Each wall is flat, endless, passes through zero and stands at right angles to its row. A trip goes straight from one point to another. Which walls does it cross, in order?

Walls:
(1): [ -5 -26]
(2): [ 38 -20]
(3): [-24 -30]
(4): [-36   1]
(5): [35 13]
(6): [30  2]
(7): [12  4]
Trips:
[-9 -4] to [-20 -46] => 2
[ 25 -28] to [-14  53] => 3, 1, 2, 4, 6

Walls:
(1): [-18 -10 -12 -25]
(2): [ 35   5  -2 -47]
(3): [ -3  -7 -16  20]
(4): [ -6  11  48 -38]
(5): [-20  47   9  -6]
(6): [ 22  -9   5 -22]
(7): [  7   0   0 -21]
(8): [ -1 -32  31 -10]
(9): [ 13  15  -1 -32]
Trips:
[ 25 -33  15  17] to [ 18   8 -13   4] => 2, 8, 9, 7
[-12  -3  18 -15] to [-39   9  24  -9] => 2, 6, 9, 7
[ -5 -36  -3   0] to [ -2 -38  60 -19] => 7, 4, 3, 2

Walls:
(1): [ -7  30  11  -4 -16 -26   7 -60]
(2): [ 21 -12   6   8   8  40 -10 -20]
(3): [  6 -21   2  15  29  10 -10  40]
(4): [-10  -2  -7  31   7   0  23 -42]
(5): [  2  -3  20 -38   2 -22 -10  40]
(6): [  2  20 -28 -15  11  -5  34   4]
(7): [  7 -22 -13  -3   7  -4 -24  14]
Trips:
[ 11 -13   4  25  16   4  -1  10] to [ 45  35 -37  21  -3  18  27 -28] => 6, 7, 1, 3
[ 12 -18   4  22  33 -11  23  -2] to [ -5 -18 -18 -31 -14  -4  12  -1] => 2, 5, 3, 4
[-35 -11 -21  13   8  20  25  11] to [ 17  21  -8   9  -9  -6 -10  13] => 4, 7, 5

Walls:
(1): [  2   9  13 -27  -9 -34 -29   9   8 -12  16]
(2): [ 26  -4   6  -9  -3 -44  29 -17 -25  14  24]
(3): [-26  22 -40   9 -13  -9  14  10 -26  -7   1]
(4): [-14  17  34 -10 -50  -6 -23   7 -16 -23  -4]
(5): [  5 -27   1  52   3  -7  46 -26  -4  -9  20]
(6): [  5  -5  20  10   5   4 -10  24  11  -2   7]
Trips:
[ -8   1 -16  -3  -6   8 -18  -8   8 -21  -7] to [  2  -8 -22 -50  60   3 -29  -9   5  10  15] => 4, 3
[ -9  26  21  -8 -27  35 -10   9 -20 -17  24] to [ -6  18  18 -12   1 -22  13   1   0  27 -21] => 2, 6, 3
[ 13  -7  10  23  49  36  -7  -9 -25  -4  25] to [-14   5  14   4   2 -10   8 -14   9 -22 -17] => 4, 6, 1
[ 10  -6  29  -7 -19 -26 -27   6   5 -20  -5] to [-10  35 -36 -17 -29  21 -28 -25  -3   5 -31] => 2, 6, 3, 1
